Each row of a before or after table is a point. The points were changed in one or more steps. Then noise was added and the rows were shuffled. The steps act on columns, c1 being the first. What was done? A step turns or swaps two columns, mirrors them in a line or flattens them onto one, adds a multiple of one to another, or multiplies or shifts one. Angles are multiples of 10 degrees, from the lower column toward the higher: turns from -170 to 170, lines from 10 to 170 but not 90. Use the fewest steps. Two steps may share a column if one is a turn and the other turns, adds or multiplies; they go together, in the order done. Otherwise the lowest column goes first.

Before (13 x 2):
[[ 94 -28]
 [ 26 -94]
 [  5  -7]
 [ 12 -13]
 [-10 -51]
 [-19  10]
 [ 50 -25]
 [-35  -5]
 [-25 -10]
 [-32 -28]
 [ 17   4]
 [ 31   4]
 [ -6  -5]]
After (13 x 2):
[[ 96  23]
 [-17 -21]
 [ 15 -51]
 [-22  -1]
 [-13 -41]
 [ -3  -9]
 [ 13  12]
 [ 25  19]
 [ 17  -5]
 [ 71 -71]
 [  6  -4]
 [ 56   3]
 [-29 -22]]
Steps: turn c1 and c2 by 30 degrees

Before (10 x 4):
[[-72   7 -16   3]
 [-90  43 -69 -75]
 [-43 -64  14  -8]
 [  8   5  23 -20]
 [-26 -64  30  74]
 [-29 -22   8  37]
 [ 22  -9 -32 -19]
 [ 46 -30  18  75]
 [ -8 -18  30  84]
 [-57  13   4 -38]]
After (10 x 4):
[[-22  16  -6  -2]
 [ 70  15 -28  20]
 [ 21 -22  -8 -38]
 [ 24 -70 -16 -72]
 [ 61 -11  19  17]
 [-38  77 -27  78]
 [ 42 -33  12 -84]
 [ -8   7  10  38]
 [100 -36  -5 -74]
 [  6 -58 -30   7]]
Steps: shift c1 by 50; turn c2 and c3 by 40 degrees; multiply c4 by -1

Before (8 x 8):
[[ -4  37  11  16 -41 -25   0 -18]
 [-23  28   6  -5  -4  34  61  -5]
 [-31   0   1   2 -14  92   4  33]
 [-24 -16  -2  40   0 -21  22  -5]
 [ 52 -42 -25  11 -29 -23  -3  22]
 [-27  12  16  10 -26 -16  17  35]
 [-24  41 -18   2   1   0  22  27]
 [-27  39  39  70  -8  22  43 -12]]
After (8 x 8):
[[ 55  21 -25 -28   8 -45 -27 -26]
 [ -5  29  11  14  42  35  12 -11]
 [-33 -93  -2  23 -11  -5  26 -26]
 [-26 -19  40  44  15  40  95   6]
 [-25 -36   6 -22   9  26  58   7]
 [-25  19  -2  34   1 -16  57   0]
 [-23   1 -19   2 -17  40  33 -18]
 [-30  14  16  21   1  14  40 -29]]
Steps: add -1 times c1 to c4; turn c4 and c7 by 40 degrees; turn c2 and c6 by 90 degrees; turn c5 and c8 by 140 degrees; multiply c8 by 0.7

Before (10 x 9):
[[-10  20  35   6  20  12  15 -16  52]
 [ 10  44  27 -33 -15 -23  39 -11  12]
 [ 16  20  -1   0 -26   4   8  21  51]
 [-45  18  33  -8  34  20  22  -3 -37]
 [ 20 -38  51 -20  17 -13  -9  33 -37]
 [ 20   0  19  22  18 -24  44 -16 -35]
 [ -6 -12  11   7  15  20 -42  -7 -27]
 [-57 -38  19 -15 -48 -20  35 -12  -4]
 [ 21 -37 -10   2  35 -18  41 -21 -20]
 [ 13   4  25  -4  10  16  47 -26 -30]]
After (10 x 9):
[[ 23 -36  45 -19  10  20  42   5 -33]
 [ 10  43  25 -35 -16  11 -59 -82  17]
 [-55 -38  18 -15 -57   1 -51 -74  -6]
 [-49  19  36  -7  38  -5 -30 -45 -35]
 [ 20 -38 -12   4  28  27 -69 -80 -23]
 [ -8  19  34   3  21  -5 -32 -26  51]
 [ 22  -7  19  23   9  28 -65 -91 -38]
 [ 20  22  -3   2 -23 -17   9 -28  47]
 [ -7  -8  10   9  21 -15  48  88 -28]
 [  9   4  22  -3  12 -13 -83 -87 -35]]
Steps: mirror c5 and c6 in the line at 10 degrees; multiply c7 by 2.5; turn c7 and c8 by -120 degrees

Before (8 x 12):
[[ 40 -28  25 -34   6  -2  13  42 -15 -46  27  28]
 [ 15 -12  33 -16 -42 -39 -16  39  -5 -39   3 -44]
 [-31  15 -35 -23  13  -2 -32 -12   7 -30  20  32]
 [ 30 -22  -5  10   2  60 -23  52   9   7  33 -28]
 [ -9  21  73   6 -27 -18 -28 -27 -63  26 -25  18]
 [ -2   7  15   0  -9   4  18 -42   6 -13  69 -19]
 [-58  -1  34 -30   0  35  13  73 -61  -7 -16  38]
 [-39 -15 -36 -58   2 -16  29 -90   5  -9 -25   1]]
After (8 x 12):
[[-57  26  50  12 -84   2 -35  94 -14  15  -7  10]
 [ 21 -37   3 -13 -12 -42 -21  33  10 -10 -15 -57]
 [-36  -9 -35  25 -52 -15 -56 -71 -50 -12  35  19]
 [ 33  68 -16 -23  48   6  12  29  48  -3 -19 -25]
 [ 44   5  36  15  67 -53 -28  44  35 -10  -1  17]
 [ -3   0   3  24 -14 -10  -6 -41  48  14  51 -25]
 [-11 -25  77 -24 -41  29   2  20 -60   7  49 -19]
 [-33  -7 -15 -35 -37 -19 -23 -21  11  24  13  46]]
Steps: add 1.5 times c1 to c5; turn c2 and c6 by -110 degrees; turn c6 and c10 by -110 degrees; turn c3 and c12 by -30 degrees; swap c4 and c7; turn c8 and c9 by 40 degrees; turn c9 and c11 by -60 degrees
